Each row is a point. The window is the flat piece filled in between its corners: a triangle in 3 columns, a solid with four corners in 4, and so on. A path goes straight from each point to the next, and from the last back to the first. After which points does the path pass through the window?
(in the rows, 128 means zero)

Window, 3 rows:
[[146  85  95]
 [117 129  93]
 [ 73 160 235]]
Path:
(1): [ 44 121  31]
(2): [ 93  67 120]
(3): [144 150 155]
(4): [158 134 134]
(5): [ 82 126  77]
(6): [ 59  85 138]
(7): [151 184 123]
(8): [139 138 152]
Through the window after points: 2, 4, 6, 8

Window, 3 rows:
[[101  76 119]
 [ 97 203 117]
 [188 141 110]]
Path:
(1): [104  65  93]
(2): [133  90 172]
(3): [148 152 143]
(4): [151 144  93]
(5): [ 58 239  58]
(6): [114 141 175]
(7): [106  81 140]
(8): [116 169  65]
Through the window after points: 3, 7

Window, 4 rows:
[[194 101 104 216]
 [135 106 160  67]
 [102  99 201  90]
 [106 130 101 112]]
Path:
(1): [139  49 140 102]
(2): [153 167 156 115]
(3): [145 154 157  55]
(4): [104  88 160  64]
(5): [140  68 117 150]
(6): [192 159 170 197]
(7): [ 93 170 205 131]
(8): [112  70 187  79]
Through the window after points: 1, 5, 7

Window (4 x 4):
[[112 144 139 131]
 [173  97 157 127]
 [ 73 104  83  24]
 [143 146 186 118]]
Path:
(1): [102  95 157  93]
(2): [169 122  79  74]
(3): [106 139 107  53]
(4): [ 46  86 141  66]
(5): [ 68  90 112  77]
(6): [153 111 129  83]
(7): [126 140 104 104]
(8): [ 63 113 184 101]
(9): [ 80 108 163  66]
(10): [106 116  45  41]
(11): [192 166 191 122]
(12): [ 45 110 123 167]
Through the window after points: 1, 5, 7, 9

Window, 6 rows:
[[ 82 131  20 100 124 121]
 [113 134  38 152 152  55]
 [192 204 162 194 157 172]
 [189 179 155 170  90 130]
 [ 79 148 187 171  92 177]
 [191 100 167 169 144 138]]
Path:
(1): [142 167 169 119 136 115]
(2): [142 152 123 208  96 156]
(3): [144 203  96 200 100 220]
(4): [171 152 146 154 164 116]
(5): [181 195 182 152 142 112]
(6): [168 147 145 204 116 171]
(7): [171 121  46 155 119 124]
(8): [ 74 141 104 107 138 132]
(9): [116 148 184 135 111 146]
(10): [ 76 153 138 222  93 186]
(11): [155 128 153 191 129 168]
(12): [137 145 174  84  98  72]
(13): [192 162 164 159 137 111]
(14): [122  92  98 182  56 200]
(15): [ 54 126  47 215 109 172]
(16): [167 192 149 152 139 129]
Through the window after points: 1, 3, 7, 9, 11, 13

Window (8 x 8):
[[ 98  68  82  70 146 140 138  86]
 [ 32 175 130  62 150 111 115 165]
 [153 175 144 231 149 122 136 127]
 [ 92 128  94 150 148 133  57 109]
 [ 78  83  96 162 115 165 166  80]
 [166  26 144 241  95 147 140 115]
 [ 94 162  78 200 138  65 141 111]
 [136  98 132  85  14 201 199 172]]
Path:
(1): [ 94 128 105 174  62 110 116  68]
(2): [125 117 125 164 156 126 132 165]
(3): [ 77 117 111 215 149 207 147 177]
(4): [132 116 139 118 106  68 123  96]
(5): [113  80 166 226  73 109  70  31]
(6): [114 130  85 152 129 140 166 137]
(7): [137 110  73 167 131 159 158 120]
(8): [ 88 109 188 187  35  79 113 113]
(9): [ 79 102 170 135  98 139 120  73]
(10): [131 129  68 193 129 135 115 156]
(11): [147 106  86 193 172 144 138 152]
(12): [  8 166 146 102 107  67  88  63]
Through the window after points: 3

Window:
[[ 87 159 111 114 131  19 156  84]
 [ 73 136 133  67 101  64 209 104]
 [ 81 151 112 195 133 249  67 199]
 [118 172 136  88 107  87 116 168]
 [135 128  93  86 183 156 109 143]
 [ 77  77 114 128 129 158  65 173]
 [161 111  83 159 101 218  66 162]
 [189 110 168 147 162 155 112 153]]
Path:
(1): [173 111  77 144 163 182 159 231]
(2): [107 144 139 138 128 135  52 104]
(3): [100 149 118 105 109 127 106 126]
(4): [122 117  56 165 166  87 135 169]
(5): [182 138 130 194 190 190 135 232]
(6): [134  99 162  98 113 129  80  87]
(7): [ 99 157 114 119 132 124  96  91]
(8): [128  56 122 131 131  79 193 202]
(9): [129 147  93  90 149  67 194 198]
(10): [ 99 147 156 113  81 154  47 116]
(11): [117  56 184 124  55 214  96  85]
(12): [126 166  89 127 159 122  90 189]
(13): [193  67  71 170  85 146 123 174]
(14): [ 48 193 143  84 143 173  92 110]
(15): [117 137 156  49 126 172  52 106]
(16): [116 122 120 142 129 110 129 175]
Through the window after points: 5, 9, 13, 15

Window, 9 rows:
[[125 117 118 109 102 125  96  92 103]
 [ 36  79 129 180 123 134 163 143  82]
 [120  41 130  48 175 156  56 138 144]
 [ 88 132 155 111  62 134 224 182 163]
 [169 165  55 130  70 104 208 195 185]
 [ 70 198 150 164 176 193  88 215 154]
 [133 133  97 159 139 191 110 135 214]
 [202  71 160 152 126 123 189  86 171]
 [170 141 106 162  46 165 157 158  96]]
Path:
(1): [153 158  25 171 134 183 223 116 119]
(2): [123 123 116 104 196 206 204 107 172]
(3): [130  74 144 118  92  88  87 167 151]
(4): [122 141 122 186 109 150  92 142 186]
(5): [114 125 111  72 152 176 140 134 111]
(6): [160 147  94  91 147 196 168 109 123]
(7): [ 87 109 149 210  91 105 167 176 149]
(8): [ 88 101 147 143 119 124  80 173 187]
(9): [191 123  60  90 144 206 185 109 152]
(10): [ 86 178 113  85 141 136 213 110 138]
(11): [107  75 156 177  47 150 146 212 139]
(12): [118  66 148 151 123  96  70 152 136]
(13): [125 126 129 116 131 208 207 116 144]
(14): [177 140 123  89 108 216 189 100 137]
(15): [ 52 131 105 163 102  74  73 212 134]
(16): [136 153 133 112  72  93 135 228 200]
Through the window after points: 4, 8, 10, 16

Window, 9 rows:
[[156  85  59 201 106 114 166 120 143]
 [143 173 136  97 172 209 134 167 164]
 [ 82 148 140  94 182 177 166 242 160]
 [146 163 144 169  97 129 157 131  84]
 [ 69 172 166 137 141 166  70 172 131]
 [136  75 156 183  50 137 170  74 127]
 [147 110  44 164  24 118 204 111 170]
 [134  94  96 130  78 124 140  84  75]
 [ 58 163 211 130 143  83 153  64 165]]
Path:
(1): [195 132 173 112 114  88 102 110 120]
(2): [ 53 136 104 200  80 160 196  90 122]
(3): [122 102 107 185  90 133 203  67  86]
(4): [138  92 164 155  52 140 133 115 161]
(5): [145 184 153 110  96  93 100 184 182]
(6): [ 71 115 157 163 158 172 205  75  97]
(7): [ 81 155 109 165  59 214 161  15 147]
(8): [118 113 168 134 145  94 130 176 149]
Through the window after points: 3, 5

Window:
[[105 136  81 171 133  78 152   7 104 124 115]
 [108 117 142 151 151 129 127 147 134 102 147]
 [158 119  99  99  92 115 157  75 153 149 156]
 [107 148 127 170  85 116 114 157 127 121  79]
 [155 141 127 105 126 175 120 116 111 116 163]
 [140 120 120  58 131 147 152 121 119 124 136]
 [ 93 193  93 189 118  62 122 142 131 115 101]
 [ 71 151 109 159  90 128 131 160 108 116 135]
 [150  90 103 100 136 147 106 155 101 111 159]
 [132 116 129  89 137 126 110 104 120 168 156]
 [144 125 128 133 133 144 149 168  99 146 143]]
Path:
(1): [ 93 109  90 151 138 166 116 130 126 159 138]
(2): [136 119 108 116 145 149 120 166 154 141  87]
(3): [112 147 137 133  76 103 150  94  79 105 169]
(4): [139 140 160 130 112  97  97 124  98 133 170]
(5): [111 117  93 128 145 134 146 109 137 125 122]
(6): [133 113 110  99 136 149 147 115 133 126 135]
(7): [128 171 140  80  98  79 132 121  59 127 131]
(8): [158 177 142 132 111  70 152 158 102 105 124]
Through the window after points: 2, 4, 6, 8

Window, 11 rows:
[[245 119 151  39 150 131  96 111 139 161 102]
 [123 137  71  60 109  34 123 128 133  56 150]
 [ 44  97 139 197  97 102 144 119 141  77 152]
 [ 49 119 126 149 113  65 216 141 194 157 166]
 [217 146  78  84 102  86  52  81 126 159 171]
 [175 130 132  49 184  63  47 109 100 180 132]
 [159 133 123  28 105 104  60  23 126 155 112]
 [133 220 144  95  96  96  51  93 154 109 128]
 [ 35 105 126 138  49  85 191 196 114 146 146]
 [ 97  90  42  82 155 127 140 185 162 173 113]
 [ 81 126  71 166  94  35 176 146 135 124  79]]
Path:
(1): [127 189  77  79 164  93 115 117  60  73 181]
(2): [144  98 138  88  84  84  72 101 174 176  84]
(3): [106 100  94  27  26  78  52 118 175 155 127]
(4): [168 201 131 129 168  99 107  80 115 121 140]
(5): [ 92 159 112  84 112 113 145 117 107 130 158]
(6): [109  99  93 137 100  39 113 123 168 146 112]
(7): [ 79 118 141  60  91  82  59 149 160 128  83]
(8): [153 149  92 100 118  95 114  94 121 124 143]
(9): [135 172 121  95 158  76 123 113  46 105 117]
(10): [114  62  94 105  80 108  90 137 217 168 134]
(11): [105  96 107 110  96  82 138 183 170 125 135]
(12): [ 53 202 139 133  79  85 144  51  20 165 150]
(13): [118 179  84 124 112 103 160  20  64  74 124]
(14): [102  96 134  99 101  94  94 126 162 148 135]
(15): [121  88 113 121 127  31  80 156 137 152 127]
(16): [135 181 118 100  99 207 213  77 140 141 106]
Through the window after points: 3, 11, 13

Window:
[[100 183 137 146 169  73 187 197 141 111  96 128]
 [100 168  80 152 106 137 170 148 165 119 173 118]
 [ 89 175  77 151 167 134 128 249 141 130 133 151]
 [114 162 125 134 187 127  92  39  42 157 112 118]
 [144 226  75  82 116 137 150 169 136 105 131 167]
 [139 163 191 177 161 141  37  42  94 149  91 175]
 [ 99 186 205 101 153 129  76  58  80 224 103 122]
 [ 62 196 105 137 196 131 204 159 157 157 118 181]
 [135 154  76 126  87 170 163 127 108 156  64 135]
 [166 119 106 111  98 153 174 153  83 140 148 179]
 [167 111  67  61 127 172 140 173 179  92 124 145]
 [155 167 122 136 153  80 101  55  98 234  97 152]]
Path:
(1): [186 174 153 123 135 160 144 136 113 143 108 155]
(2): [122 175  97 141 164 169 138 146 120 144 123 128]
(3): [ 93 131 127  86  60  71 149 109 102 126  77 177]
(4): [ 50 189  87  71  49 103 148  84  81 102 156 151]
(5): [191 156 148 182 217 169 118 170 164 191 105 133]
(6): [157 187 120 117 140 145 143 168 148 156 131 148]
(7): [ 79 134  98 114 136 126 130 120 122 111  92 170]
(8): [ 77 151  83 141 124 107 116 132 128 145 135 171]
Through the window after points: 4

Window, 14 rows:
[[145 126 115  81 106  69  85  98 110 123 132 208 158 145]
 [124 146 136 203 124 127 143 102 215 114 177 104 128 195]
 [ 76 129 114  93  89 197  37 116 167  98  63 122 118 152]
 [106 173 104 116 125 211 162 107  90 125 125  90 155 113]
 [113 187  98 118  84 128 108  75 148  75 102  87 105  76]
 [164 123 125 128 106  33 147 156 168 129 148 119 142 218]
 [122 142 171 148 128 201 146 171 108 183 105 162  65 145]
 [153 107 129  38 131 169  84 193 151 144 176  70 131  98]
 [106  90  79 139 132 172 155 133 114  66 126 186 116 128]
 [201 103 123 143 148 159 135 161  73 140 174  97 101 135]
 [117 110 178 162 193 155 194  60 146  97  89 150 135 154]
 [144   7 147 137 125  88 131 133 156 132 135 123 166 103]
 [179  61 179 140 127 148 183 104 177 103 109 162 182 150]
 [106 136 164 132 128 166  94 138 107  76 105 138 147  98]]
Path:
(1): [ 73  90 146 110 104 173 118  97 133 108 124 111 106 172]
(2): [169 148 108 130 141 141  96 140 165 111  80 140 165  85]
(3): [162  92  65 122 158 121  73 102 188 166  61 115 159 115]
(4): [100 132 217 153  81 131 177 140 116  56 196 149  93 161]
(5): [120 112 169 121 122 157 144  81 112  73 140 105 107 158]
(6): [132 123 112 158 128 133 124 133 158 143 108 158 145 138]
(7): [162 145  97 134 193 110 166 142 167 119 120 159 214  71]
(8): [ 96  75 165 116  62 178  86 112 125 103 148 103  53 204]
Through the window after points: 1, 7

Window (14 x 14):
[[ 57 160 105 129  97 145 133 182 148 144  81 118 170  57]
 [ 74 119 103 126  79 147 188 132 124 115 154 179 134 125]
 [108 131 108 142 187 154 161 135 156  90 121  66 169  93]
 [176 126 172 107 107 149 144 200 139 197 203 135 135 116]
 [130 105 116 129 144 111  26 119 138 127 113 141 135 151]
 [  7  73 104 124 103  60  86  93 118 169 124 138 143 141]
 [142 136 131 155 144 134 184  78  74 180 142 146 106 130]
 [185 152 100 112 117  59 159 160 205 185 126 165  69  90]
 [183  68 151 157 177  82 151 183 133 132 151 190 178  75]
 [116  92 152 136 117 152 147 135 175  96  99  85 119  82]
 [136 177 133 130 112  63 164 161 160 128  92  97  84 120]
 [147 169  98 166  91  93 125  51 113 210 110 108 169 183]
 [ 96 114 169 124 140  82 176  67 146 172 146 236 105 168]
 [175 205 141 135  71 147  84 156 163 139 193 105 130  60]]
Path:
(1): [ 73 128 119 181 135 123 139 117 173 141 145 149 115 119]
(2): [123 104 121 185  98  84  98 158 150 146 154 135 124 142]
(3): [ 63 144 144  14 132 150 180  85 110 185 124 145 148  84]
(4): [142 126 139  82 105 103 156 139 138 142 136 120 132 112]
(5): [ 88 129 133 182 147 135 129 157 164 149 133 159 121  94]
(6): [107 144 135 222 110 124 102 136 185 187 170 167 122 129]
(7): [113 116 116  39 100  74 161 104  89 136  86 110 138 124]
(8): [135 102 126  58 108  71 121  76 126 171  96 126 138 141]
(9): [119 126 129 165 123 115 137 131 143 152 153 139 124 126]
(10): [105 108 116 191 141 112 156 139 167 171 154 155 163  93]
(11): [142  98 147  52 128  72  88 131  80  99 102 124 132 134]
(12): [124 129 125 111  90 108 129 124 125 149 128 123 142 117]
Through the window after points: 2, 10, 12

Window (14 x 14):
[[ 99 183 147 101 249 139  77  90 117  89 126 101 156 185]
 [120  91  98  92  99  92 134 130 153  98  59 109 210 159]
 [ 52 130  69 143  90  73 177 112  50 131 123  94 131 194]
 [ 77  56  85 114 100 115 120  80 111  86 173 143 136 158]
 [150 162  67  71 130  87 168 137 177 138 200 158 173 123]
 [164  97 204 143 162 143 169 149 111 118 141 153  87  46]
 [ 48 153  86 165 157 131 114 187  83  64 153 141 109 160]
 [ 93 177 140  20 154 133  87 114 127 106 131  79 113 152]
 [204  78 105 104  65 105  99 140 158 152 130 193  92 136]
 [148 103 151 121 168  78 161 131 201  46 118 115  30 158]
 [187 130  88 120  89 178 105 147 156 152 122 106  93  96]
 [140 121 169 127 104 155 165 109 184  99  83 188 116  71]
 [ 91  80 148 103 135 169 152 132 118 162  95 120 119 156]
 [138 138 157 121  99 156  27 139 171 154 141  93 141 170]]
Path:
(1): [122 113 120 115 105  89  77 103 175 147 102 154 117 118]
(2): [ 27  96 101 128 148 101 120 124 181 129 112 121  50 105]
(3): [193 132 122  96 114 146 151 128  93  98 132 125 163 157]
(4): [148 150 137 100 118 156 112 128 123  90 160 117 121 166]
(5): [ 89  94  81 130 165  93 111 146 180 152  97 149 147  92]
(6): [106  79 117 141 164  96 118 141 176 116 102 133  99 103]
(7): [168 175 175  82 100 149 184 106 152  48 136 142  83 173]
(8): [116 165 176 121  99 192  92 141 109  30 183 118 189 161]
(9): [114 117  93 100 149 106 126 114 143 169 110 136 120 131]
(10): [ 78  77 122 116 180  95  78 123 129  90 103 144 118  60]
(11): [160 139 151 105  74 164 194 134 143 153 139 132 130 232]
(12): [152 116 143 132 146 159 174 157 124  95 153 127 120 125]
Through the window after points: 6

Window:
[[ 99  69  89  44 131  51 167 169 136 146  79 172 140 159]
 [160 162  86  82 162 120  75 185  89 193 121 142 101 113]
 [121  96 129 210 195 122 162  97 110 154 151 122  50  67]
 [130  89 173 111 102 110  49 120 116 166 107 121 116 110]
 [107  14 123 133  50 127  29 199 111  43 147 133 106 141]
 [ 98 156 164 109 125 180 174 113 202 108 109  97  86 119]
 [ 77 127  83 164  78 182 102  72  45 158 154 128 140 131]
 [ 99  60  70 144  52  65 165 148 177  97  86 156  91  80]
 [ 85 163 124 139 158 168 108 196 224 126  74  85 130 133]
 [ 65 140 129 192 124 108 111 207 101 107 117 122  30 175]
 [  7 131 108 173  71 144 125 143 188 108 181 155  97 121]
 [156  67 135 155  87  93 178 169  85 149 173 149 153 142]
 [ 90 115 191  95 160 162 127 197 163 166  93  47  68  88]
 [131  44 106 148  58 173 155 138 118 157 130 190 132 170]]
Path:
(1): [ 34 121 192 104 144 103 116 153  43  63  94 172 110  96]
(2): [123 116 178 132 112 115 153 173  23 114 136 210 107  97]
(3): [ 92  56  71 124  93 108 121 144 232 160 109  52  98 144]
(4): [147 104  84 128 120 116 123 134 155 157 150 103  91 146]
(5): [ 80  90 148 117 115 117 135 176 108 120  67 162 126 102]
(6): [ 88  84 166 151 116 122 156 151 111 127 126 174  92  78]
(7): [123 109 109 124 103 130 132 166 152 146 128  83 122 148]
(8): [120 113 105 115  65 130 135  75 112 152 157  76 109 163]
(9): [ 91  84 139 155 128 139 110 204 131 111 129 169 115 115]
(10): [ 90 114 185 133 107 146 102 139  96 132 103 153 106 103]
(11): [134  84  18 145 102 116 118 141 181 157 149  85 116 165]
(12): [136 104  50 207  81 115 133 190 200 168 133  94  37 169]
Through the window after points: 6, 10, 12

Window, 14 rows:
[[131 106 174 146   7  92 190 179 129 140 179  54 129 166]
 [130 134  91  79 175  94  92  89 119 144 136 116 145  72]
 [151 113  75 140  42 169 184 157 142 156 160 104 166 188]
 [212 176 169  61 184 101 114 125  79  52  87 179  91 171]
 [128  92 169 160  38 119 127 152 123 218 116 106 138 199]
 [158 208 195  36 110 170 123  83 106  98 132 174  98 133]
 [ 89 129 118 118 146 114 127 153 169 113  87 177 138  71]
 [ 75  71 102  72 156 117  88  65 115  57  83 155 137 100]
 [ 97  97 158 206 100 144 172 158 124 170 186  82  72 211]
 [ 97  82 141  76 181 141  89 153 107 100 152 163 199 103]
 [201 131 199  50 160 118 191  64 129 111 118 188 120 136]
 [181  89 149 174  62 150 128 132 105 131 158 138 116 110]
 [116 166 141 121 176 108 101  57 122  64 105 167 211  98]
 [164 100 162 147  50 113 115 148 199 143 197 118 105 208]]
Path:
(1): [136 123 133 100 129 118 140 110 104 124 173 184 131 139]
(2): [120 137 105 134  36  57 157 104  84 159 210 123  82 169]
(3): [122  74 172 140 165 209 100 176 180  88  75 115 188 121]
(4): [141 129 160  92 133 151 129 129 145 100 116 138 158 135]
(5): [117 127 117  96 153  65 116  79  81 115 132 171 101 133]
(6): [122 147 146 109 101  47 145 109  77 107 128 172 120 121]
(7): [145 114 145  99 147 197  95 109 163 118 117 117 148 145]
(8): [158  89 147 110 135 152 167 136 211 135  96  74 114  84]
(9): [121 149 134 106  87 117 111 120  62 117 164 193 132 185]
(10): [110 133 119 114 114 112 111 121  95  98 142 182 117 137]
(11): [193 104 200  96 125 178 155 100 176 160 119  82 147 153]
(12): [135 111 248 101  68 165 141 152 210 100 125  65 100 132]
(13): [167 123  38 156 102  89 152 101  57 188 161 184 152 188]
(14): [ 84 115 122 125  67  97 100 122  99 105 157 193 121 134]
(15): [177 116 165 114 109 145 142 119 144 134 144  97 128 172]
(16): [152 109 164 103 144 140  94 148 169  61  73  82 140 122]
Through the window after points: 6

Window:
[[198 203 139 110 142 148  60 172  53 182  92 149 190 182]
 [124  98 150 120  97 197 111 124 104 142  81 177 142 143]
 [191 190  16 114 116 157 159 128 126 130 214  82 102  65]
 [205 155  37  99  58  87 100 107  48 106 225  97 110 101]
 [176 151 167 133 108 148 122 137 143 139 155 158 120 199]
 [231 133 112  73  94  97 123 185  98 115  98 113 221 179]
 [ 92 171 187 131 101 155 151 175  94 125 141 177 121  99]
 [221 159 132 168 109 130 147 141  40 128  85 126 180 183]
 [ 89 108 116 139 194 138 139 157 134  99 156 169  47  97]
 [134 142 160 119 142 147 132 132  62 160 124 161 240 212]
 [ 45 184 109 139 130 134 131  90 181  64 128 168  58 109]
 [173 154  85 107  78 143 138 194  60 144 102 162 172 240]
 [ 45 139 139 154 111 136 122 135 141 138 137  87  68 125]
 [199 200  48  57 106 164 130 108  54  61 231  28  68  99]]
Path:
(1): [137 163 129 147 101 151 110 188 121 104 153 110 168 161]
(2): [204 169 100  72 108 127 145  68  67 172 118 158  91 151]
(3): [128 111  85  88 172 129 147 101  49 165  92 128  33 146]
(4): [176 199 126 156  58 161  96 182 166  77 207 124 235 154]
(5): [155 161 107 219 111 110 130 184  60  90 135 118 197 171]
(6): [155 150 143  90 120 155 133 127  83 158 117 151 157 178]
(7): [162 165 135 114 108 139 145 119 117 173 140 127 119 170]
(8): [156 132 140 150 114 163  83 186 106  41 168 182 149 143]
Through the window after points: 5, 7

Window:
[[116 155 139 126 199 101 106 139 125 118 136  89 139 100]
 [103  81 134 142 115 122 145  86  72 112 182 206 162 139]
 [115 146 100 139 104 137 148  38 109 168 167 154 117 180]
 [111 131 187 125 134 100  89 204  94 146  49  98 139 114]
 [ 94 153  64 129 161 130 174 204 144 196 144 130  99  67]
 [133  74 119 211 149 109 126  90  95 109 136 111  86 192]
 [127 172 161 142 143 175 166 170 164 166 138 140  88  31]
 [167 169 104  98 217 124 169 181 103 186  87 164  76  64]
 [ 76  68 119 157 118 151  44  51  90 117 146 161 109 153]
 [149  94  82 159  84 107  90  69 111  76 123 155 138 148]
 [113  84 151 160 198  99 121 139 214 167  51 104 127 120]
 [167  81 116 161 128 148  87  99 103 167 170 130 155 144]
 [112 101 144 132 192 152 137 168  98 122   7  58 163  85]
 [112 148 103 193 128 166  94 101  90 116 154 204 163 169]]
Path:
(1): [ 94  85 110 192 104  82  67  90  77 193 147 131 105  64]
(2): [129 105 125 171 158  87 111 119 109 193  82 118 136 113]
(3): [107 140 174  93 111 169 115 197  90  27 131 139 111 147]
(4): [109 106 125 104 136 156  95 126 146 114 130 136  91 145]
(5): [136 122 144 196 160 104 121 103  84 142 112 125 169 118]
(6): [109 116 117 167 150 112 112  87 112 159 139 143 138 134]
(7): [153 119 110 106 117 164 140 157 120  87  77 137 107 197]
(8): [138 112 134 126 172 148 153 130 136 102  95 124 134 166]
Through the window after points: 2

Window:
[[113  62 161 126  57  56 133 175   7 208 181  99 124 151]
 [ 87  95 107 101 111 141 112  86 114  94 183  87 181 116]
 [130 118 180 152 117 111 104 100 113 185 113 138 141 126]
 [123 139 157 223 150 157 165  94 120  68  68 138  89 146]
 [ 90 132 105 233  60  84 217 147  44 133 144 212 152 164]
 [127 144 144 173 159 196 150 168 117 160 152 138 154  72]
 [ 98 207  43 116  98 198 149 112  81 196 129 123 101 117]
 [226 121 163 132 135  70 124 159 142 153 142 133 100 171]
 [141 158  77 143 121  41 108 147 151  96 123  70 123 114]
 [120 129  83 184 199 169  81 161 149 158 149 109 120 145]
 [ 67 161 133  89 199  82 116  91 124  81 106 148 121 185]
 [ 91 140 204  89  78 126 135 125  80 233 122  55 143 202]
 [107 158 149 164  62 139 110 168 113  98 176 173 120 127]
 [ 96  60 181  81 162 147  94 160 145 173  83 117 134 182]]
Path:
(1): [146 121 126 184  88  87 181 108 207 203 153 142  78 129]
(2): [ 70  95 141 174 108  66 166 167 159 152 163 132  84  85]
(3): [137 128 149 148 141 146 105 126  88 138 115 129 165 183]
(4): [147  61 117 131  92 115  82 140  13 149  67 115 187 173]
(5): [ 89 184 171 183 125 109 183 105 185 157 197 166  93 107]
(6): [124 137 174 133 113  82 144 147 145 140 198 134 104 148]
(7): [135 139  73 154 105 164  85 139  48 145  35 114 157 148]
(8): [177 125 101 119 137 128  62 145 100 121 149 115 225 163]
(9): [ 78 130 131 133 100 119 161 119 112 162 152 119  87 125]
(10): [109 104 165 152 133 119 139  87 120 155 155 123 107 121]
(11): [139 190  99 157 100 130 120 202  85 119 104 117 154 167]
(12): [ 97 123 128 150 146 139  93 170  24 127 135 125 166 162]
Through the window after points: 4, 6, 12
